Every row gives one point. To make a cloud, some directions were put in groups of two or more. Within a group, all points are equally far from the middle, so they leave a hole (a ring in 2 directions, a hollow ball in 3). The other directions are filled evenly. Then the cloud was stretched, turned, moved and blurred a little. How many holes are there, and how many directions does each take, smallest first?
In the rows, zero is written as 128.

Cloud, 13 rows:
[[117 137]
 [ 74 152]
 [104 104]
 [103  97]
 [161  82]
 [114 149]
 [145  92]
 [126 150]
 [ 90 103]
 [134 135]
 [102  81]
 [118  98]
 [150 126]]
Holes: 0

Cloud (14 x 2):
[[157 134]
 [150  78]
 [ 86 109]
 [ 91 104]
 [172 140]
 [108 109]
 [ 89 156]
 [128 166]
 [132 128]
 [136 148]
 [109 117]
 [ 72 127]
 [120 158]
 [154 139]]
Holes: 0

Cloud, 21 rows:
[[145  88 162]
 [153 117 171]
 [181 139 126]
 [141 115 168]
 [111 110  93]
 [ 95 113 114]
 [159 117 171]
 [111 119  90]
 [187 112 157]
 [169 149 151]
 [105  95 115]
 [142 118 168]
 [125  91 153]
 [115  87 119]
 [135 166 121]
 [121 136  86]
 [132 101  96]
 [163  80 143]
 [154 159 143]
 [129 145 152]
 [104 118 141]]
Holes: 1 (3)

Cloud (21 x 3):
[[139  94  93]
 [134 163 115]
 [137  96 119]
 [ 97 145 156]
 [171 144 193]
 [120 153 140]
 [124 184 133]
 [129  99 145]
 [152  88 163]
 [131 129 147]
 [136 158 101]
 [ 77 118 140]
 [109 155 158]
 [102 132 154]
 [136 120 127]
 [119 144  96]
 [ 95 115 139]
 [ 84 113  75]
 [126 128 159]
 [125 119  94]
 [ 87 190 121]]
Holes: 0

Cloud (21 x 3):
[[109 162  93]
 [144 154 152]
 [163 132 137]
 [174 110 136]
 [ 79 135 132]
 [155 153 127]
 [143 169 121]
 [117 141 166]
 [153  95 149]
 [138 178 135]
 [ 96 137 160]
 [172 122 104]
 [122 132  84]
 [117  88 133]
 [108 138  88]
 [111 180 101]
 [ 89 139 156]
 [146 140 155]
 [107 162  93]
 [116  78 105]
 [142 148  95]]
Holes: 1 (2)

Cloud, 31 rows:
[[134 144 122 145]
 [ 97 148 125 162]
 [ 96 118 173 127]
 [154 134 197 138]
 [152  78 144  99]
 [150  82 104 112]
 [147 136 122 154]
 [108  92  88 117]
 [100 111 171 121]
 [100 150 134 135]
 [128  81 151 108]
 [168 122 114 144]
 [151 102 122  95]
 [ 79 136 157 127]
 [126 126 115 110]
 [ 98 127  91 134]
 [103  73 139 133]
 [126  79  92 135]
 [146  75 112 111]
 [151  86 149  95]
 [138  74 122 149]
 [109 141 122 123]
 [ 96 103 162 118]
 [155 100 190 128]
 [122 106 178 120]
 [126 123 102 119]
 [115 128 185 134]
 [171  77 129 143]
 [ 85 120 172 138]
 [ 96 121 168 165]
 [135 118 128  99]]
Holes: 1 (3)

Cloud:
[[131 116 173 124]
 [ 81  99 170 166]
 [136 120 161 102]
 [155 144 168 133]
 [137  94 131 118]
 [164 141 180 110]
 [ 81 101 110 148]
 [141  67 156 119]
 [168 131 151 108]
 [131 124 133 105]
 [113 115 115  64]
 [ 71 124 149 149]
 [115 112 130  88]
 [153 123 137  97]
 [ 70 134  97 120]
 [178 109 149 152]
 [133  74 134 143]
 [113 137 163 112]
 [134 119 184 117]
 [ 74 120 164 118]
 [137 140 125 145]
 [168 122 103 143]
 [108 152 133 142]
 [142 130 166 195]
 [164 121 132 149]
 [ 98 126 125 135]
 [169  95 119 106]
 [119 122 158 124]]
Holes: 0

Cloud (49 x 6):
[[128 101 125  67 123  87]
 [154 105 118 117 187 124]
 [123  91 112 135  96 143]
 [ 73 162 131 104 134 148]
 [175 127 107 113 160 123]
 [108 109  93 102  93 109]
 [150 130 158 158 121 158]
 [109 136 159 132  89 109]
 [130 157 114 101 125  82]
 [149  99 127 157 115 114]
 [105 138 138  63 156 116]
 [105 140  88 105 133 181]
 [122 103 123  81 175 103]
 [ 84 123 154 110  84 129]
 [155  96 132  90 121  77]
 [161 154 109 108 119 145]
 [145 131 108  90 159 160]
 [149 106 111 101 177 144]
 [141  89 140  97 125 164]
 [114 165 122 110 121  95]
 [ 90 142 127  63  84 146]
 [139  89 110  90 165 136]
 [129  85 154 115 122  92]
 [ 99 123 115 101  86  99]
 [ 99 125 122 132 139 192]
 [146 117 178 136  95 148]
 [ 77 140 125  84  87 173]
 [ 81 148 154 127 147 143]
 [149 151 105 100 143 155]
 [ 80 154 137 122 145 130]
 [125 136 180 142 109 115]
 [119 107 141 100 184 104]
 [ 98  98 167 107 118 114]
 [159 115 135 166 134 144]
 [149 142 101 127  91 147]
 [162 131 134  88  86 139]
 [ 99 136 150 139 162 114]
 [159 103 143 156 106 146]
 [129 140  83 130 144 124]
 [139 117  89 119  87 123]
 [151 121 141 117 181  84]
 [117 176 133 111 107 136]
 [142 124 182 131 125  92]
 [139 138  78 104 156 130]
 [120 156 136  90  70 124]
 [119  73 131 117 141 121]
 [121 130 102  73 133 173]
 [129 152 148  83 154 145]
 [ 99 104 105 127 133 180]]
Holes: 3 (2, 2, 2)

Cloud, 49 rows:
[[115 101  86  93 170 173]
 [141 131 147 130 150 156]
 [106 143 111 129 167 122]
 [153 152 154 122 111 156]
 [ 91 124  98 109 148 141]
 [149  84 157 140 168 140]
 [151 140 145  87 161 129]
 [154 171 112 125 144 108]
 [130 186 116 120  84 140]
 [134 183 142 122 100 144]
 [142 162 139 158 130 149]
 [140 144 141 145 141 156]
 [168 112 137 183 152 140]
 [119 107 132 100 178 169]
 [163 143 137 149 149 135]
 [105 131 135 104 182 137]
 [140 159 133  83 101 109]
 [ 97 129 156  90 126 167]
 [155 151 134 100  79 150]
 [136  98 159  96 114 183]
 [126 118 114 117 169 144]
 [161  81 137  98 156 193]
 [131 155 160  99 100  91]
 [162 175 118 126 141 103]
 [133 148 123  96 146 108]
 [147  72 121  79 158 160]
 [ 92 115 112 139 143 130]
 [105 142 131 150 153 168]
 [143 118 165 124 161 138]
 [129  87 156 104 177 136]
 [111 126 123 123 180 145]
 [174 103 149 109 154 135]
 [150 142  99 105 138 132]
 [121 128  98 108 101 168]
 [110 119 146 117 143 179]
 [150 134 162 101  86 124]
 [146 151 119 134 120 105]
 [121 164 159  56 118 152]
 [183  98 139 140 146 162]
 [104 161 129 139 123 167]
 [107 100 128  79 140 215]
 [131 142 105 175 100 131]
 [104 100 146 130 112 144]
 [141 138 136 111 132 177]
 [134 112 107 126 167 188]
 [116 116 133  95 148 194]
 [138 117 130 111 144 117]
 [135 172 155 132  89  86]
 [147 112 148  81 122 190]]
Holes: 1 (2)

Cloud (53 x 6):
[[126 144 124 105  91  71]
 [140 143 185 147 118 101]
 [169 121 149 149 161 112]
 [138 132 125 147 134  86]
 [ 79 167 106 134 153 120]
 [ 92 116 152 176 103 128]
 [137 149 133  86 131 199]
 [156 144 133  71 130 132]
 [129 167 146 170 159 116]
 [144 109 118 148 165 154]
 [136 100 136 159 160 148]
 [ 94 149 120 115  82 122]
 [101 159 103 199 113  91]
 [146 127 115 138 103 147]
 [ 84 137 114 119 149 104]
 [114 128 111  50 103 114]
 [108  84 135 100 146 130]
 [103 110 124  72  80 125]
 [ 87 143 144 120 100 132]
 [ 88 135 117 118  65 119]
 [ 96 137 159 138  85 120]
 [119 121 141 100 158 158]
 [150 150 120 116 146 112]
 [146 126 122 153 170 104]
 [106 152 112 120  96 148]
 [ 87 133 119 110 135 162]
 [114 107 148 125 125 119]
 [104 132 135 140 121  80]
 [129 140 180 116  64 104]
 [106 116 127 175 146 114]
 [110 135 135 138  87  92]
 [111 136  93  92 137  97]
 [118 116 128 102 161 129]
 [118 162 168 150 177 121]
 [145 134  93 128 146 133]
 [126 122 110 102 170 106]
 [121 157 117  81 123 106]
 [112 163 135 138 130 138]
 [ 92 117 190 155 144 129]
 [111 127 170  71 121 141]
 [142 107 119 123 124  54]
 [112 164  99 168 148 113]
 [ 93 157  98 127 161 137]
 [124 154 138 150 159  92]
 [125 136 138  90 126 114]
 [ 93 153 190 100 142 142]
 [145 145 139 119  80  85]
 [ 63 120 139 134 159 149]
 [ 82 185 121  89 104 148]
 [ 88 135 112  93 122 136]
 [127 162 152 163 145  99]
 [ 99  87 167 128 164 110]
 [103 170 141 112 122 196]]
Holes: 0

Cloud (74 x 8):
[[ 84 127 121 149 100 118 113 160]
 [136 128 108 126 151 180 162 155]
 [137 102 144  97  96 100 127 179]
 [151 134 131 158 130  78 134 109]
 [141 159 106 164 162 143 117 124]
 [136 169 115 114 129 163 169 125]
 [131 118 120 113 189 117 163 126]
 [146 121 123 116 179 149 154 165]
 [163 124 117 120 130  77 162 126]
 [171 111  93  98 156 117 149 118]
 [162 112  90 162 174 162 164 113]
 [103 107 132  79  91 125 124 167]
 [175 117 129 115 158 101 112 115]
 [161 145 141 169 162 106 160  95]
 [ 98 133 134 149 147 157 176 141]
 [160 116  98  92 146 134 187 118]
 [125 158 155 113  87 143 148 106]
 [172 125  95 168 125 169 149 138]
 [168 102 127 145 181 108 171  92]
 [150 161 116 149 102 102 131 146]
 [161  86 110 138 105 144 169 166]
 [157 124 104 141 110 133 110  81]
 [164 101 147 112 159 107 132  86]
 [ 86 111  97 105 112 100 137 131]
 [186 151 104 154 116 120 126 113]
 [105 104 106  83 102 110 153 123]
 [131  83 187 152 113 102 138 130]
 [202 117 116 130 154 130 174 127]
 [168 144 171 131 129 152 151 151]
 [131 102 171 154 122 104 123  87]
 [138 122 124  97 113 114 116 184]
 [143 141  81 102 143 146 175 143]
 [ 95 111  94 130 123 109 131 171]
 [142 150 100 134 103 132 105  96]
 [112 131  94 175 135 137 148 154]
 [125 150  98 158 105 146 166 163]
 [ 84 121 186 126 122 129 120 150]
 [142 158 103 118 162 153 141 147]
 [131  89 143 188 116 131 128 133]
 [161  98 111 151 156  93 175 140]
 [154 108  99 193 149 128 167 124]
 [135 103 189 148  98 106 159 154]
 [163 103 126 101 173 137 172 104]
 [132  85 159 120 163 122 187 111]
 [159 110 157  88 112 107 142 106]
 [159 101 189 141 160 135 169 127]
 [145 116 128 183 131 101 109 109]
 [ 98 122 138  98  97 150 179 159]
 [110 117 135  99 122 175 151 132]
 [143 125 164 121 113  88 173  92]
 [ 92 116 140  94  84 112 128 179]
 [144 133 132 176 156 146 173  76]
 [136  63 134 140 148 111 117 151]
 [132  86 165 119 146  91 144  96]
 [140 157  94 131 135 147 122  84]
 [124 130 150 186 118 149 175 129]
 [155  91 154 106 101 124 186 115]
 [146 126 176 130  96 109 181 101]
 [112 128 120  84 136 154 145 109]
 [139 142 111  99 177 139 148 128]
 [100 116 102  99 134  89 149 130]
 [ 88 100 124 129 101 133 154 184]
 [143 126 190 121 135 148 136 152]
 [140 122 129 155  77 157 132 143]
 [122 140 166 140 137 107 118  83]
 [ 99 112  82 132 139 105 134 142]
 [150 124  71 138 168 153 142 107]
 [124 142 115  81 143 149 158 117]
 [134 142 165 140 109 169 127 146]
 [139  72 134 165 128 132 110 119]
 [150 130 102 159  97 152 109 141]
 [131  96 132 158 145 139 198  96]
 [125 105  91 183 130 124 133 135]
 [146 139 174 110 109 147 153 167]]
Holes: 3 (2, 3, 3)
